Each point is reached from the start by the listed moves, each made 0, 1 or 2 times, or once backwards (-1), plus a little noise. Say if it took an odd or an even number of moves. Then give how often each move was made.

Moves:
(1): [-6 -3 -5 16 33  7]
(2): [ 14  15 -28   7 -21 -18]
(3): [ -9  29   1 -12  -1 -13]
Start: [ -8   7   0 -16 -16  14]
Points:
[ -7  47 -31  -7  -5 -12] => odd (1, 1, 1)
[ -2  91 -60 -11 -28 -45] => odd (1, 2, 2)
[-15  41   8 -45 -54  -7] => even (-1, 0, 1)
[-14  38  -4 -28 -18  -3] => odd (0, 0, 1)
[-19  -2 -11  17  48  30] => even (2, 0, 0)

Moves:
(1): [ 0 -5 -2 -3  9  6 17]
(2): [-14  14  15   1  -8  -4   4]
(3): [ -7  -8   0  -6 -22   8  11]
(4): [10 21  4 10  7 12 24]
(5): [ -2 -17  -2   5  12  13   2]
(6): [  3   5  12 -16   4  12  -3]
Start: [ 6  8 15  8 -5 -2  8]
Points:
[33 18 18 10 12 58 63] => even (0, -1, 1, 2, 1, 1)
[ -3   6  17  43  19  53 112] => odd (2, 1, 1, 2, 2, -1)
[ 5 80 50 34 26 12 71] => even (1, 2, -1, 2, 0, 0)

Moves:
(1): [ 0 16  2 12  8  9 24 14  4]
(2): [ 8 -2 12 -4 -1 15 17 -2 -7]
(3): [ 26  14 -11   2 -17   5  10   0  -2]
(4): [  7 -12   9  13  -7   3   2   6   1]
(5): [  0  10   5 -12   6  -6  -2  12  -7]
(6): [ -1   2 -17  -6 -13 -17  21  -1 -25]
(7): [ -2   9   3  -1  -2 -10  -5  -4 -16]
(8): [ 20 -19 -10   6  -1   9  -8  -5  -6]
(9): [ -7   5 -12  -4 -14  16  -8  13  -3]
Start: [-13  19 -11   1   5  18  -4  -8  -4]
Points:
[-47  79  -1 -16  24  42  -6  30  20] => even (1, 0, 0, -1, 1, -1, 0, -1, 1)
[ 67  28 -34  43 -14  37  41 -24  -1] => even (1, 0, 2, 0, -1, 0, 0, 1, -1)
[  43   18  -37  -30  -67   13   31   -9 -121] => even (-1, 2, 1, 1, 1, 2, 2, 1, 1)

Moves:
(1): [ 7  8  3 -2 -9  1  0 10 13 -4  8  3 -3 13]
(2): [ -2  14  -4 -19   3   0   4   6   3  -2  -5  10   6  10]
(3): [ 13  -6  18   6  -4  -6  16  -2   2 -13   8  21  14   9]
(4): [  0 -16   4  -8  -7   4   4 -19   4   0  -7  12   2 -11]
(5): [-11 -10   6   6   8 -15 -11   1   0   1  -5  -2   7 -18]
(6): [ 25 -19  14  -2  12  -7  22  -1   6  12  -5 -38   0  15]
(7): [ -7  -2   8   5   7   8  -1   2  -1  -5   2 -12   2   7]
(8): [  2   6   2  -9   3  -1   7 -11   0  -4  -8  -5 -10  11]
(9): [ 49 -24   8  22 -15   0   0   5   4  -9   0   2  12   5]
(10): [-12  -2   0  28  -5  26   5   0   6  -5 -24   7  -5  -9]
(11): [ 15  18  -4  -9  -4   4 -10  -7   2   8  -1 -12  -4  -1]
(12): [-22  -2   6  -7  13  -8   4  -5  -2  15  -2  -1   8  16]
Start: [ -1  -4   7 -18  11  -8  -5  -7  -5   1   1   0   4 -17]
Points:
[ -83   38   29 -104   67  -51   -1  -58   -6   42  -42   15   35  -10] => odd (-1, 2, 1, 1, 2, 0, 0, 1, -1, 0, 2, 2)
[ 79 -27  34 -29   5 -23  51  -6   8   8  -1   8  36  48] => odd (0, 1, 1, 0, -1, 1, -1, 0, 1, 0, 0, 1)
[ -12   16   39 -121   16  -50   38  -72    5   10    6   63   26   10] => odd (0, 1, 2, 2, 0, 0, -1, 1, -1, -1, 1, 1)
